Each row is a point. The last column is the point's height on a tilted bowl or saddle (a function of degree 2), plus a little noise. Along how many of its main directions does it bend up, bend down or stay straight?

Points (10 x 3)
[[  43   -5  -24]
 [  38   -7  -24]
 [  70  -22  -45]
 [  22  -42  -44]
 [  -2   65  -28]
 [-110   69  -95]
 [   8  -41  -41]
 [   2  -10  -21]
 [  38   -4  -23]
 [  40  -28  -37]]
Directions: 0 up, 2 down, 0 straight

Points (18 x 4)
[[ 13  18 -23 -16]
 [-18  41  18  -8]
 [ 19   8  97  97]
 [ 38 -58   5 -29]
 [ 73  -4  -3  50]
 [ 60 -23 -92  82]
 [-72  36  56  63]
 [ -1   4 -17 -25]
 [ 44   6 -37  11]
 [-31 -19  17 -39]
 [-10  -3  10 -27]
 [ 39 -18  23   9]
 [ 96  36  -6  68]
 [ 71 -87 -18   4]
 [-51  17 -37  -6]
 [-14 -51  76 -18]
 [ 30 -66 -50 -36]
 [  7  55 -32 -25]]
Directions: 2 up, 1 down, 0 straight

Points (15 x 4)
[[-55   2 -40 -43]
 [ 69 -36   2  31]
 [  3  24 -33   6]
 [-30 -30  -3 -29]
 [ 20 -23  19  20]
 [ 39  34  66  23]
 [-86  -8   6 -61]
 [-61  58 -21 -79]
 [ 33  -7 -89  -8]
 [-13 -39  89   7]
 [-22  80  -7 -76]
 [ 76 -50   1  15]
 [ 74 -11 -10  53]
 [-49 -64  13 -66]
 [ 11   0  32  20]]
Directions: 0 up, 1 down, 2 straight

Points (21 x 5)
[[   3   48   36   -9    7]
 [ -37   47  112    4  -56]
 [  -1  -12   -8  -61  -17]
 [  68   60  -38  -32   -8]
 [ -27   35  -70   15  -41]
 [  -7  -59   77   51  -74]
 [  -4   14   33   23    0]
 [  33   37   71   19  -15]
 [-113   12  -57  -10 -118]
 [  26    2   44   94  -51]
 [  20  -24   21   15   -6]
 [  70   61    0  -21    2]
 [ -32  -32   28   30  -29]
 [  54    4   29   -2    0]
 [   3  -26    6  -22   -7]
 [  -5  -30  -22   33  -26]
 [  -6   54   68  -46  -16]
 [  46   22   -9  -50    1]
 [ -57   13   87   40  -54]
 [ -51   23  -65  -81  -85]
 [ -33    8   44  -37  -12]]
Directions: 0 up, 4 down, 0 straight

Points (22 x 5)
[[120 -60  85 -48 121]
 [-48   0  16  52  -1]
 [ 43 -76 -53 -46 -35]
 [-23  38 -43  29  -5]
 [-10  30 -16   8 -13]
 [ 35  15   7 -66  12]
 [ -2 -24 -61 -22 -43]
 [ 58 -18 -38  10 -23]
 [-20  13 -92  15 -42]
 [-14  45  34  -8 -15]
 [ 10  15  55 -72  18]
 [  1 -16  22 -27  -6]
 [-34  20  23 -11 -19]
 [-16  -1   9  98  49]
 [ -5  63  57  -4 -14]
 [ 31 -53   4 -21   6]
 [ 52 -26   1   2   0]
 [ 29 -80 -40  35  12]
 [ 13 -52 -56  23 -25]
 [-33  41 -99  15 -23]
 [-11  38  87 -88  17]
 [-34  19  -6  31  -8]]
Directions: 3 up, 1 down, 0 straight

Points (44 x 7)
[[  12   -3  -14  -11   32   17   -6]
 [ -27  -20   21  -51  -89   28  -75]
 [  54  -37   16  -59    7  -43    3]
 [  79  -68   52   28  -81  -45   57]
 [  -1   41   12   11   67  -20  -20]
 [  29   10  -77  -59  -25  -33  -40]
 [  68  -34  -52  -42  -50  -55  -11]
 [  27  -55   39  -79  -62   44  -33]
 [ -58   38   51   -4   11  -68  -62]
 [ -71  -29  -56  -39  -81  -89 -114]
 [ -48   -6  -17  -26  -98   -7  -82]
 [  57  -17   39  -19   20  -70   -3]
 [  10   26  -10  -19   60    3  -12]
 [ -92  -63  -49   63    6  -47  -16]
 [  83   31  -13   64   57   26  -27]
 [  26   56   15   72    6  -85  -63]
 [ -12   31  -51  121  -53   -7  -83]
 [   5  -18   20   22   16   43  -13]
 [ -34   48   31  -10  -25  -45  -49]
 [ -14   98  -29   77    8  -28  -35]
 [ -73  -38  -34  -12   12  -39  -15]
 [ -16  -56  -37  -28   59    9   18]
 [ -40  -18   28  -32  -32  -14  -51]
 [  72  -55   16   17   21   28   42]
 [ -28  -37  -51  -40   18  -28  -12]
 [ -17   35   79  -81  -59   45  -79]
 [ 100  -16  -18  -42  -24   16   23]
 [ -26  -34  -14   -4   27   32   -5]
 [  44   23  -36   34   53   -2  -16]
 [  28  -62    8   -8   71   -2   34]
 [  -6   29  -48   -5  -53  -31  -40]
 [  15   22   12   52   27   -8  -23]
 [  13    8  -34  -23  -11  -32  -22]
 [  37   63   -3  -13  -38   14   -7]
 [ -59   24  -57   19   32   -1   -3]
 [  -2  -17   69  -25   40  -25  -26]
 [  18   82   77    4   -1  -41  -44]
 [ -33  -15  -15   67   11   30  -26]
 [ -23   29   41   21    9  -12  -35]
 [ -45  -18  -31   35  -23    3  -32]
 [  33  -18  -14  -34  115   -4   -3]
 [ -81  -62   43 -117   21    6  -81]
 [   3   27  -32   -9  -25   57  -24]
 [ -24  -22   67  -18  -28   38  -54]]
Directions: 2 up, 4 down, 0 straight

Points (67 x 9)
[[ -34   20   39 -116   29   39  -45  -37  -48]
 [  56    9   -9  -20  -52  -31  -35  -81  -43]
 [ -41   52   25   38   17   40   30  -19  -22]
 [ -44 -121   -4  -26  -33  -36  -21   -2  -66]
 [  33   63  -67   18   98  -14    0   22  -42]
 [ -59    5  -13   15   19  -13  -64  -26  -12]
 [  19  -26    8   39   18  -55    2   39  -35]
 [  62   60  -16   16  -16  -31  -79  -22  -41]
 [  61   -5  -25  -31  -72    6  -53   -4  -54]
 [ -30   27   13   43  -91   16   42  -12  -48]
 [   2  -10  -24  -80   51   -1   74  -41  -41]
 [ -80  -54   11    0    7  -10   62  -87  -39]
 [  46    4   -4  -10   78  -27    4   65  -42]
 [  52  -27  -17   47    2  -67   15   31  -51]
 [   7    2  -44   85    6  -25   17  -15  -29]
 [ -78  -73   91  -16  -42   62   27   13  -86]
 [   5  -62   -3  -36   90   55  -16   18  -50]
 [  -7   23  -55   11   32  -67  -48  -39  -23]
 [   6  -62   15   19  -75  -57   75   21  -75]
 [   4   29   37   22  -25   28  -12   13  -22]
 [ -25   16  -36  -10  -22 -103   29  -81  -35]
 [  25  -15   21  -13  -42    0  -61  -32  -30]
 [ -13  -10  -10  105  -26  -32    7  -15  -38]
 [ -38   -9   20  -73  -53  -27   20  -39  -32]
 [ -34   19  -45  -31   42    1  -30  -48  -13]
 [  -4  -21   -3  -13   -5   11   18   58  -31]
 [ -61   13   14   -9    5    8   67  -30  -22]
 [  -2   30  -38  -50    7   33   16  -81  -28]
 [ -15   58  -11   23  -14  -61   49  -25  -22]
 [  38   -4  102  -49  -26   48  -27  -22  -64]
 [  21   -1    1  -12  -27   20  -38  -39  -20]
 [ -21   91   87   79  -18   59   31  -41  -79]
 [  55  -26  -23  -19  -50  -41  -13  -33  -43]
 [  59   64  -45    7   29   44  -56   48  -46]
 [ -10  -19    0  -54   36   23   16  -24  -19]
 [  54   84   -7   17  -16  -27   15  -24  -32]
 [  52    4  -21  -44  116  -35   25  -32  -45]
 [  -4    6   52   26   35   47  -61   71  -42]
 [   8  -20   11   74   67   65   28   -3  -38]
 [  42   41   -5    2   11  -37  -40  -40  -18]
 [ -81  -34   57  -24   15  -40   -7   36  -42]
 [  37    3    7  -13   59  -33   62   50  -42]
 [ -58  -45    2  -43  -31  -66  -71  -19  -40]
 [ -12  -59   31   15   -8   33   95   42  -65]
 [  71   17  -49  -24   58    7  -42   -2  -38]
 [ -49   46   44  -49   80  -63  -45  -44  -28]
 [ -46   52  -33  -12  -14   21   46    3  -25]
 [   3  -52  -18   30  -67   17    2  -33  -40]
 [ -30  -51   17    2   10  -28 -118   36  -50]
 [  11   37   42   52   32  -70    5  -34  -27]
 [  23   31   34    6   15  -37   27  -20  -16]
 [  20   32   36  -61   68  -88 -115    2  -61]
 [ -34   13    2  -66   -2  -36  -52   52  -34]
 [ -23   -9  -25  -49    8  -37    5  -17  -16]
 [ -34   22  -46   42  -12   27   37  -20  -23]
 [ -75    6  -31   32    2   -9  -45   38  -28]
 [  59  -43  -27  -31  -54  -19    2   17  -56]
 [  59   -9  -23   94  -37  -12  -58    0  -59]
 [  38    1   -8   29   -9   56  -45  -28  -30]
 [ -35   15   -3   -7  -14   14   -9  -12   -7]
 [  28    6    8  -58   -7   60   36   11  -41]
 [  80    6   53    1  -27  -12  -70   22  -56]
 [  37  -63  -32  -27  -53   85   -9    1  -70]
 [  11  -22   -1   43  -40   36   13   56  -45]
 [  62   96  -57  -24  -45   30   76   44  -84]
 [  -6   63  -37  -40   -7   37  -52  -74  -33]
 [ -88   -1  -12  -56   -1   78    2  -13  -46]]
Directions: 0 up, 8 down, 0 straight
